Each point is reached from the start by the listed moves, each made once or not at all, plus a little noise. Is the number of moves made odd or even? Then give how often each move was made.
In the rows, 128 means zero.

Moves:
(1): [ 95 120  71  75]
(2): [114 136 134 156]
(3): [148 166 100 118]
Start: [133 124 118 143]
Points:
[ 97 115  61  90] -> odd (1, 0, 0)
[132 125 114 144] -> even (0, 0, 0)
[152 158  86 132] -> odd (0, 0, 1)
[143 167  95 161] -> even (0, 1, 1)
[119 133 125 170] -> odd (0, 1, 0)

Moves:
(1): [116 134 125 166 148 147 137 104 159 122 115]
(2): [112 151 134 136 156 132 104 106 134 158 129]
(3): [132 162 149 127 105  96 138 126 149 114 101]
(4): [113 162 111 142 106 130 120 114 148 119 139]
(5): [ 99 121 133 131 130 115 125 159 111 125 130]
(6): [152 121 174 145 110 115 119 145 124 134 124]
(7): [129 141 155 132 114 135 146 148 128  90 146]
(8): [132 150 126 115 106 161 112 138  72 147 127]
(9): [142 152 124 157 126 120 126 147 142 174 134]
Start: [113 124 104 136 128  97 135 136 111  94 106]
Points:
[ 75 159 130 175 112 140 144 170  72  69 114] -> even (1, 0, 0, 0, 1, 0, 1, 1, 0)
[ 89 194 176 192 115  91 101 144  92 129  65] -> even (1, 1, 1, 0, 1, 1, 0, 1, 0)
[143 174 167 140  64  85 121 161  70 105  74] -> odd (0, 0, 1, 0, 0, 1, 0, 1, 0)
[131 156 174 180  93 143 134 162  83  82 105] -> even (1, 0, 0, 0, 0, 1, 1, 1, 0)
[116 174 172 212  90 121 129 210  78 120 110] -> even (1, 0, 0, 0, 1, 1, 1, 1, 1)

Moves:
(1): [124 115 126 149 101 129 133 127 116 129 144 135 148 132 118 107 161 136
 131 133]
(2): [145 138 107 136 118 133 123 132 137 147 130 131 120 121 135 133 128 117
 128 141]
(3): [137 111  98 139 139 112 127 123 130 136 126 154 129 138 110 126 123 131
 130 128]
(4): [112 116 109 133 126  79 130 130 139 131 146 147 119 103  95 105 154 138
 134 162]
(5): [ 96 109 142 132 137 133 154 125 124 131 119 158 143 107 106 114 141 131
 131 101]
(6): [118 122 151 134 140 141 121 145 122 131 169 107 134 130 123 115 133 112
 120 121]
(7): [143 149 140 133 158 134 127 120 114 165 133 123 110 121 141 128 139 121
 151 146]
(8): [ 92 112  99 136 151 137 142 110 112 171 121 111 145 108 131 137 135 135
 147 130]
(9): [128 126 125 120 133 125 129 118 126 144 111 123 120 121 126 128 151 116
 115 132]
(10): [108 119 117 170 148 120 152 142 129 138  86 151 174 120  97 135 138 112
 162 124]
(11): [138 118 164 103 156 133 123 125 131 131 124 127 135 112 170 119 101 122
 118 142]
(12): [135 144  97 121 139 127 117 140 127 116 128 143 138 123 136 114 137 128
 136 126]
(13): [138 111 142 127 116 143 101 131 111 119 154 104  99 107 130 119 144 124
 141 136]
(14): [102 105 128 143 145 129 153 116 113 114 117 153 133 131 139 122 146 116
 123 130]
(15): [120 150 119 137 113 126 105 150 115 127 110 148 111 122 129 129 128 131
 135 141]
(16): [134 119 127 113 133 146 121 122 143 129 128 132 140 152 118 136 113 130
 134 148]
(17): [138 133 130 109 108 125 147 141 123 129 147 117 144 148 119 137 118 100
 137 120]
(18): [147 134 129 119 120 128 134 133 119 114 140 119 132 136 113 115 114 129
 109 136]
Start: [131 126 147 120 137 141  96 105 120 118 138 115 124 110 122 110 139 126
 148 138]
Points:
[ 98  93 103 118 156  92 121 142 115 126 207 172 164  91  44  56 178 100
 162 132] -> even (0, 0, 1, 1, 1, 1, 0, 0, 0, 0, 0, 1, 0, 0, 0, 0, 1, 0)
[164  92 144 102 119 181  65 165  84 124 219 154 160  98  94  38 146  85
 160 178] -> even (1, 1, 1, 0, 1, 1, 0, 0, 0, 0, 1, 1, 1, 0, 1, 1, 1, 1)
[ 97  90  99 145 101 116  73 106  64 155 170 104 102  40  63  53 234 143
 162 210] -> odd (1, 0, 0, 1, 0, 0, 0, 1, 1, 0, 0, 0, 1, 0, 1, 0, 0, 1)
[ 38  20  49 203 164 107 195  90 101 190 120 226 239  92   7  83 212  93
 224 176] -> even (1, 1, 1, 1, 1, 0, 0, 1, 0, 1, 0, 0, 0, 1, 0, 1, 1, 0)
[ 90  80  79 140 173 114 149 127 116 195 103 206 211  68  32  88 124  96
 207 200] -> odd (0, 1, 1, 1, 1, 0, 0, 1, 0, 1, 1, 0, 0, 0, 1, 1, 1, 1)
